Every row gives one point. The window is the flat piece filled in between its corners: a triangle in 3 columns, a solid with four corners in 4, and so on. A path goes straight from each point to the next, and from the last back to the first. After which points does the path pass through the window?
In the rows, 128 means zero.

Window (4 x 4):
167  84  100  131
98  161  178  173
71  120  84  133
152  135  154  105
Path:
(1): 95  163  122  141
(2): 132  195  160  179
(3): 82  127  178  157
(4): 115  56  124  154
(5): 138  125  86  146
(6): 124  147  109  158
(7): 115  79  103  116
(8): 97  116  197  139
Through the window after points: 2, 6

Window (8 x 8):
108  98  72  161  131  98  88  78
191  131  150  145  119  185  127  152
177  136  114  102  78  167  98  162
152  117  170  137  78  143  133  170
121  111  89  105  174  63  85  91
93  144  78  127  145  100  135  71
162  73  84  116  113  99  139  100
125  102  153  114  112  196  125  148
Path:
(1): 160  103  119  145  103  94  116  50
(2): 85  108  72  117  151  145  112  173
(3): 146  85  68  139  138  150  130  153
(4): 129  131  168  136  73  90  95  83
(5): 165  139  150  122  111  116  92  81
(6): 141  99  77  120  148  142  123  170
(7): 115  107  39  133  177  62  105  130
(8): 125  132  152  96  125  120  106  53
Through the window after points: 1, 3, 5, 7

Window:
135  146  131  122  114  72  156  122  66
105  180  120  78  141  226  151  125  89
179  152  119  128  147  139  129  87  16
162  157  128  155  67  94  74  131  141
123  137  133  169  149  124  167  117  175
120  90  169  173  110  132  141  191  211
117  69  110  109  108  125  173  114  149
97  144  79  102  165  194  129  165  125
116  115  173  160  102  75  64  123  159
Path:
(1): 160  114  155  141  191  59  151  128  232
(2): 103  142  116  161  109  166  160  117  117
(3): 110  140  119  159  119  129  157  116  130
(4): 144  137  142  137  143  101  147  128  142
(5): 168  112  126  88  161  104  123  134  135
(6): 105  147  137  168  94  137  146  144  106
(7): 119  130  117  197  134  189  146  126  78
(8): 128  139  107  92  147  146  126  146  124
(9): 151  110  150  98  184  122  144  137  169
(10): 74  139  108  166  61  139  112  164  141
(11): 97  102  162  207  63  100  105  107  71
(12): 181  167  129  90  143  118  117  136  177
(13): 140  148  129  101  128  141  126  113  142
(14): 89  114  122  197  74  122  132  187  147
(15): 70  100  112  176  108  129  116  155  73
(16): 175  154  155  98  136  163  131  128  212
Through the window after points: 1, 3, 5, 7

Window, 11 rows:
134  139  91  174  150  145  138  85  115  123  154
94  67  137  135  159  75  98  126  208  165  119
117  121  32  183  159  185  113  198  103  143  130
161  135  205  164  139  25  133  145  151  30  167
182  118  118  138  177  64  67  152  98  140  94
60  134  137  212  109  138  85  165  101  101  172
131  178  142  142  203  175  88  149  122  140  203
164  143  168  204  118  135  126  167  182  138  77
58  123  118  109  152  59  101  86  180  87  91
65  95  130  137  109  185  180  135  75  105  142
181  131  49  133  87  140  97  156  109  114  151
Path:
(1): 110  140  139  154  148  99  121  146  145  137  128
(2): 110  81  129  158  164  126  92  115  128  93  125
(3): 161  50  124  146  181  184  96  165  127  101  116
(4): 153  159  105  157  132  74  96  149  117  138  120
(5): 95  151  98  119  129  103  136  136  143  130  122
(6): 121  93  125  161  151  116  80  147  138  104  121
(7): 116  87  97  134  149  142  90  115  129  68  116
(8): 116  151  119  137  126  68  130  147  131  146  175
(9): 126  179  119  142  137  97  135  142  148  133  128
(10): 142  81  129  154  153  105  102  139  154  109  125
(11): 160  92  139  149  156  127  99  141  127  84  97
(12): 127  142  102  156  144  98  123  146  141  162  139
Through the window after points: 3

Window, 14 rows:
102  118  74  85  133  182  105  118  72  194  116  92  123  91
151  91  227  99  110  154  165  125  63  131  135  145  203  88
175  111  132  83  127  148  135  140  136  119  134  112  63  93
191  140  158  68  132  181  115  154  159  159  136  192  114  113
146  153  116  91  91  163  119  128  147  111  127  120  176  79
84  97  120  86  199  141  199  130  164  138  126  127  139  133
162  117  117  81  92  200  116  95  162  179  152  101  155  91
100  117  78  138  102  175  167  65  74  131  32  72  129  138
143  112  136  97  179  107  152  173  113  147  159  76  119  173
156  108  154  85  205  149  93  116  88  151  160  100  129  119
109  103  95  101  100  158  104  102  116  131  175  107  152  139
122  161  176  151  86  119  137  117  131  138  104  87  64  128
160  66  150  179  144  161  166  182  212  141  67  181  125  35
155  139  166  105  115  88  156  84  88  167  172  128  158  127
Path:
(1): 153  153  131  165  165  178  126  148  112  139  177  146  97  93
(2): 126  140  111  160  131  221  157  129  83  116  144  121  105  121
(3): 153  93  176  47  98  112  110  91  136  181  110  123  186  72
(4): 156  116  149  99  62  106  90  129  177  154  63  110  89  102
(5): 124  139  154  146  148  172  176  121  107  136  156  110  116  113
(6): 134  174  102  144  136  206  182  157  107  141  147  127  151  145
(7): 115  70  127  99  95  119  120  51  106  135  32  74  96  101
(8): 144  104  145  95  140  125  124  131  113  143  115  109  125  120
(9): 139  141  134  108  152  175  156  127  116  140  148  142  128  121
(10): 157  161  159  133  124  163  140  132  91  136  164  138  139  84
(11): 133  96  157  82  112  129  145  111  127  140  111  110  156  119
(12): 148  102  152  50  107  136  142  114  135  159  82  111  159  102
Through the window after points: 4, 6, 10

Window:
202  111  94  92  168  168  120  165  116  95  188  88  143  157
178  112  143  123  100  43  140  81  136  146  131  135  148  165
176  155  64  85  145  64  119  167  97  109  133  131  130  179
120  147  136  92  135  30  135  94  177  173  160  123  143  119
166  114  110  131  137  184  147  177  143  143  93  92  94  97
104  151  110  157  124  193  69  92  125  147  117  79  194  127
152  90  107  42  149  215  120  171  114  103  99  73  121  155
90  154  192  143  114  89  156  104  103  172  141  137  154  107
105  153  182  152  129  119  90  102  153  139  125  145  95  131
141  110  102  97  121  190  136  158  151  91  121  150  149  112
161  182  196  114  158  45  137  77  154  182  113  163  175  122
111  112  157  134  171  175  182  159  177  88  85  82  141  134
121  76  116  134  173  176  56  128  99  101  111  84  185  88
168  116  75  88  188  106  159  86  109  129  143  138  125  157
Path:
(1): 210  195  149  90  125  163  118  91  105  64  126  75  118  146
(2): 122  108  130  122  156  119  138  141  142  153  117  111  142  129
(3): 133  106  149  121  144  89  139  98  122  199  133  174  165  184
(4): 157  149  136  116  104  90  135  114  138  86  130  78  126  93
(5): 214  137  114  95  150  101  144  109  132  67  169  70  155  53
(6): 112  104  114  116  163  172  113  156  126  160  125  138  134  213
(7): 131  124  124  111  153  114  127  133  138  145  136  128  159  145
(8): 150  138  109  102  134  120  140  80  129  122  133  114  121  107
Through the window after points: 3, 5, 7

Window:
105  131  103  177  142  165  95  180  59  105  143  101  111  150
170  88  147  119  124  124  57  186  144  136  95  123  91  157
107  123  55  153  128  180  119  125  70  129  134  214  104  113
93  126  61  128  175  140  136  168  73  82  168  160  138  182
165  100  152  146  110  48  84  164  124  171  107  49  146  127
170  83  170  117  142  198  167  123  139  82  70  91  162  129
154  120  145  161  119  128  90  133  193  136  95  63  138  155
137  139  74  125  197  151  100  147  85  113  147  122  71  129
121  184  130  110  166  151  99  160  81  131  119  159  98  164
181  97  187  130  116  209  211  119  151  58  179  100  161  130
92  135  105  154  133  108  134  179  109  82  117  142  93  118
139  103  118  156  125  122  129  205  149  189  104  81  124  128
116  151  79  91  136  197  110  164  98  76  147  161  139  105
91  90  166  136  159  113  78  162  139  154  125  87  121  131
Path:
(1): 98  113  99  110  101  157  116  153  125  115  121  114  82  158
(2): 158  137  154  192  172  103  129  168  133  92  119  118  157  103
(3): 173  145  171  175  162  132  38  119  110  89  69  149  159  148
(4): 107  87  81  110  108  142  169  183  190  169  163  32  80  141
(5): 109  144  86  107  114  182  118  151  92  130  135  91  85  168
(6): 136  109  131  184  184  128  109  181  124  104  121  149  138  116
(7): 113  145  120  159  183  123  109  189  89  109  127  150  164  115
(8): 126  111  98  112  98  146  99  150  127  163  103  92  50  169
(9): 112  130  125  129  126  150  116  158  94  119  116  100  118  146
(10): 137  104  117  155  165  154  116  165  130  90  131  134  125  115
(11): 172  131  130  145  175  109  91  136  135  120  115  101  133  107
(12): 79  97  108  135  79  180  135  176  127  129  132  98  103  208
Through the window after points: 1, 3, 9, 11

Window:
118  141  175  178  108  141  110  43  159  178  158  98  139  146
110  88  141  141  151  119  61  74  224  113  161  86  159  136
101  98  145  11  135  113  148  86  18  136  42  82  140  106
163  78  105  115  108  143  104  90  37  117  69  91  139  91
73  127  131  139  140  175  140  145  118  135  157  166  135  94
99  119  100  145  56  113  107  34  187  134  180  145  160  132
124  62  148  104  137  175  206  116  102  111  130  125  156  150
130  138  108  149  177  125  134  93  122  133  178  176  169  168
130  164  162  66  96  135  165  109  38  72  87  58  191  101
123  118  148  70  129  168  133  83  58  67  24  131  112  138
97  131  97  173  133  143  164  154  176  167  115  153  179  171
149  145  105  146  138  126  152  54  204  146  150  121  130  89
170  135  148  129  84  112  100  113  196  164  182  156  129  140
110  127  95  163  115  108  115  93  183  129  190  90  82  167
Path:
(1): 118  119  146  135  133  106  138  115  138  99  109  130  120  139
(2): 180  137  212  139  120  86  184  86  85  103  68  165  132  134
(3): 89  114  71  90  101  179  95  113  140  136  181  70  171  112
(4): 122  114  96  99  120  172  129  106  133  137  128  94  136  112
(5): 115  125  217  126  124  52  160  99  94  135  119  189  158  157
(6): 125  115  150  162  116  115  145  105  151  148  133  134  148  146
(7): 131  128  93  102  117  153  96  114  174  137  146  130  153  134
(8): 154  143  113  85  78  161  122  95  147  164  167  107  157  117
(9): 111  100  162  140  145  93  121  109  134  123  115  155  120  139
(10): 118  96  135  155  119  83  146  100  166  117  139  131  153  80
(11): 101  144  117  100  149  219  96  98  115  147  141  119  129  160
(12): 131  124  118  100  132  163  123  92  139  146  177  131  143  171
(13): 115  114  131  142  134  108  138  86  129  133  107  141  138  108
(14): 102  134  147  154  175  96  134  81  118  86  142  188  173  126
(15): 137  122  104  108  129  153  132  97  117  159  143  112  141  161
(16): 127  105  109  102  131  188  132  85  126  183  160  90  172  140
Through the window after points: 2, 4, 6, 8, 10, 14

Window:
105  164  141  106  127  88  127  66  117  108  146  104  108  161
141  113  159  197  97  66  103  76  37  142  190  118  157  107
98  120  164  135  114  87  158  148  165  128  125  92  114  118
102  94  91  125  122  150  125  106  105  129  187  117  117  194
183  128  202  120  78  173  156  185  155  122  177  83  114  131
99  193  115  204  133  157  138  135  119  98  132  155  87  135
124  93  163  136  218  142  121  44  130  206  104  142  108  118
129  102  119  48  89  152  105  96  87  167  130  185  90  86
106  168  119  135  145  169  190  77  155  156  55  150  119  140
183  185  104  175  150  131  116  143  116  123  140  91  157  98
74  146  163  159  136  184  182  125  172  85  156  58  142  129
121  69  175  116  174  91  136  124  69  105  114  182  112  137
145  81  173  212  145  218  71  100  161  100  95  124  128  173
128  150  215  85  125  134  147  215  181  129  147  127  166  136
Path:
(1): 105  159  155  145  75  177  92  164  61  140  96  86  117  112
(2): 154  122  136  150  171  103  164  74  185  134  174  133  134  136
(3): 154  130  147  159  148  149  146  86  151  133  152  130  124  133
(4): 93  126  159  130  150  159  121  125  107  137  111  116  131  133
(5): 125  121  159  138  126  167  105  122  101  120  113  115  127  130
(6): 129  106  136  151  134  121  151  98  157  134  160  147  110  159
(7): 127  102  119  141  125  161  135  109  189  146  154  161  119  145
(8): 101  155  175  158  142  142  150  136  67  103  117  59  132  119
Through the window after points: 5

Window, 14 rows:
124  99  155  103  141  120  86  145  123  146  124  96  72  52
100  125  122  102  62  112  123  185  152  59  138  94  79  89
192  77  189  91  135  153  165  154  167  81  132  95  105  175
140  31  111  124  196  153  114  142  126  81  123  145  123  127
93  142  110  167  170  113  95  124  156  111  125  122  126  48
86  105  168  95  18  85  147  64  150  122  140  127  129  145
66  149  141  147  136  141  160  136  103  112  136  130  142  75
94  115  118  172  158  109  101  75  113  127  29  133  154  162
124  114  142  200  114  125  104  81  160  130  102  119  51  181
140  133  121  137  113  142  96  188  134  123  125  115  125  108
120  142  82  116  147  153  69  103  80  44  155  85  126  127
121  171  115  69  148  168  103  134  110  55  134  174  120  167
177  123  141  80  111  119  174  113  113  121  147  127  90  106
110  143  204  131  133  44  104  162  102  126  78  224  142  151
Path:
(1): 106  117  128  94  138  77  93  123  122  137  132  119  107  116
(2): 148  152  165  159  70  198  162  128  131  58  111  130  104  116
(3): 154  123  150  130  91  170  79  121  130  77  113  132  94  105
(4): 118  88  126  117  162  109  130  158  128  120  127  128  123  121
(5): 94  141  62  111  180  129  120  131  132  185  96  105  110  176
(6): 126  116  189  139  80  97  105  137  121  52  134  159  120  60
(7): 154  93  170  118  135  157  141  76  119  74  77  130  124  97
(8): 100  143  103  130  129  94  87  161  144  122  141  135  105  152
Through the window after points: 3

Window (14 x 14):
149  53  152  139  142  119  112  142  69  124  127  46  142  133
91  112  113  84  108  104  72  166  88  129  121  165  188  94
124  139  84  110  72  50  56  132  65  124  139  142  144  145
160  215  137  99  97  82  42  144  114  142  114  140  147  47
118  67  133  72  122  162  125  143  147  127  156  64  102  167
111  97  102  167  133  170  164  130  104  152  164  83  91  94
75  157  130  31  124  78  144  176  87  93  93  142  98  103
149  96  122  91  153  188  165  152  78  150  126  81  129  191
171  107  149  158  112  93  43  23  100  170  136  181  133  99
105  122  137  150  53  81  67  122  97  151  64  129  167  138
161  77  107  232  141  147  156  169  138  69  126  114  129  135
80  93  140  109  200  144  212  157  135  144  184  52  126  191
116  118  135  100  62  80  209  199  108  99  153  146  152  112
155  127  94  192  114  147  149  56  127  73  141  100  167  79
Path:
(1): 169  98  100  135  113  109  130  125  111  139  131  99  167  116
(2): 146  66  77  138  150  92  144  132  117  150  89  122  169  89
(3): 109  143  147  128  90  141  98  137  95  86  164  123  145  124
(4): 115  125  151  140  88  137  117  145  90  80  94  117  138  109
(5): 121  123  91  109  116  63  109  119  123  170  127  128  148  131
(6): 184  51  102  95  132  88  196  126  141  182  136  122  128  107
(7): 102  132  133  126  128  138  105  141  95  104  151  105  136  130
(8): 106  101  146  158  90  149  118  140  71  64  166  113  129  132
(9): 138  126  87  102  125  63  93  142  131  198  72  129  158  110
(10): 142  133  106  92  114  99  121  156  112  132  128  125  140  88
(11): 116  164  150  112  93  94  101  146  93  114  122  133  135  111
(12): 102  98  162  166  113  153  117  183  111  100  138  133  122  141
(13): 162  112  103  111  136  106  133  81  107  146  125  108  144  103
(14): 161  63  82  124  125  111  200  118  86  187  84  97  135  109
(15): 122  120  151  129  136  138  99  138  106  88  175  101  129  129
(16): 94  119  144  149  123  136  126  129  107  111  154  115  116  136
Through the window after points: 2, 4, 8, 10

Window:
90  119  142  99  116  149  129  163  128  61  97  154  129  153
100  174  111  182  119  147  119  122  56  133  78  208  161  90
168  161  149  69  130  130  111  149  124  98  81  202  124  117
167  183  110  152  126  174  146  115  161  118  102  155  147  144
125  177  187  141  117  122  107  103  91  119  144  163  134  164
129  163  209  165  149  111  168  201  105  148  127  63  111  103
104  159  120  89  95  116  173  113  139  147  89  167  118  152
144  149  140  109  88  122  133  111  76  81  114  118  117  104
114  182  148  110  79  142  122  147  169  120  113  157  169  91
155  113  182  150  90  148  147  143  84  145  107  153  164  126
107  44  88  121  162  65  142  55  161  178  241  169  94  114
99  85  64  91  139  101  114  132  119  216  224  101  107  152
130  145  216  163  117  128  92  176  133  166  58  31  98  114
137  91  94  135  108  30  121  148  158  158  194  114  98  173
Path:
(1): 127  145  133  119  133  102  124  120  146  138  139  143  150  133
(2): 117  139  120  136  101  162  148  154  86  125  113  169  61  93
(3): 135  136  145  174  62  193  87  129  121  116  84  132  51  103
(4): 143  158  163  103  122  99  163  149  91  126  113  134  186  142
(5): 145  147  166  116  128  92  146  131  98  103  110  133  165  122
(6): 123  118  156  152  83  167  126  145  124  185  111  137  107  137
(7): 119  143  128  156  119  122  132  156  167  169  109  194  51  136
(8): 155  151  148  92  113  114  123  107  76  119  147  54  215  117
(9): 131  152  175  123  142  70  98  108  152  124  66  89  177  117
(10): 125  137  110  127  80  176  153  144  53  116  173  194  85  132
(11): 107  160  115  151  98  186  112  140  122  142  177  158  66  112
(12): 136  119  144  122  117  92  144  115  106  133  111  143  152  129
(13): 114  128  148  142  200  57  160  107  133  111  121  136  184  153
(14): 130  145  147  136  78  152  134  144  115  149  122  132  121  118
(15): 178  173  161  211  91  154  101  193  141  186  159  125  81  90
(16): 116  129  128  114  131  107  134  122  128  132  114  118  136  149
Through the window after points: 5, 9, 11, 15

Window:
157  92  144  98  127  115  150  133  157  151  191  132  172  184
153  124  123  111  97  154  62  119  115  115  131  158  132  159
72  107  130  88  153  98  94  170  158  153  122  175  137  141
145  112  140  174  138  106  76  147  106  133  179  117  132  151
175  131  135  155  125  94  119  109  148  145  144  193  113  150
229  235  88  79  122  37  98  128  111  130  151  149  93  103
183  67  141  88  193  102  129  91  104  120  148  176  17  91
125  158  99  128  136  164  110  132  103  151  145  180  171  150
142  95  130  116  149  131  123  145  99  152  114  141  90  191
180  94  129  142  91  132  127  106  105  193  128  142  150  120
92  130  116  91  67  70  192  174  43  65  91  133  93  122
145  193  101  142  117  143  104  120  149  120  129  101  127  137
115  228  204  107  119  110  137  135  105  109  118  98  142  140
13  158  130  93  43  171  146  209  73  123  111  158  85  145
Path:
(1): 85  140  121  136  124  104  130  115  95  138  141  138  126  145
(2): 137  108  145  114  122  137  112  160  122  129  130  148  120  147
(3): 121  107  115  130  107  157  101  203  118  99  116  161  132  137
(4): 84  174  143  95  99  106  149  112  106  165  141  144  91  154
(5): 65  134  146  134  67  65  120  82  97  147  158  154  95  169
(6): 209  136  113  109  160  184  97  180  139  118  113  171  144  126
(7): 146  184  152  158  105  106  145  218  128  78  101  132  95  114
(8): 151  138  107  87  129  105  108  87  100  158  148  147  123  152
(9): 95  111  107  100  156  83  125  72  92  118  151  129  51  162
(10): 166  162  137  100  61  107  157  223  96  108  100  162  163  101
(11): 127  129  127  162  135  181  100  228  148  115  87  161  118  138
(12): 135  154  123  96  104  78  126  117  101  133  152  150  119  128
(13): 123  122  137  115  101  110  124  91  112  174  132  128  92  175
(14): 149  133  127  120  148  142  100  175  125  117  138  180  129  136
(15): 171  96  196  121  138  132  80  191  121  153  104  143  138  91
(16): 72  145  66  89  140  92  139  100  133  128  160  183  98  178
Through the window after points: 3, 5, 7, 9, 15
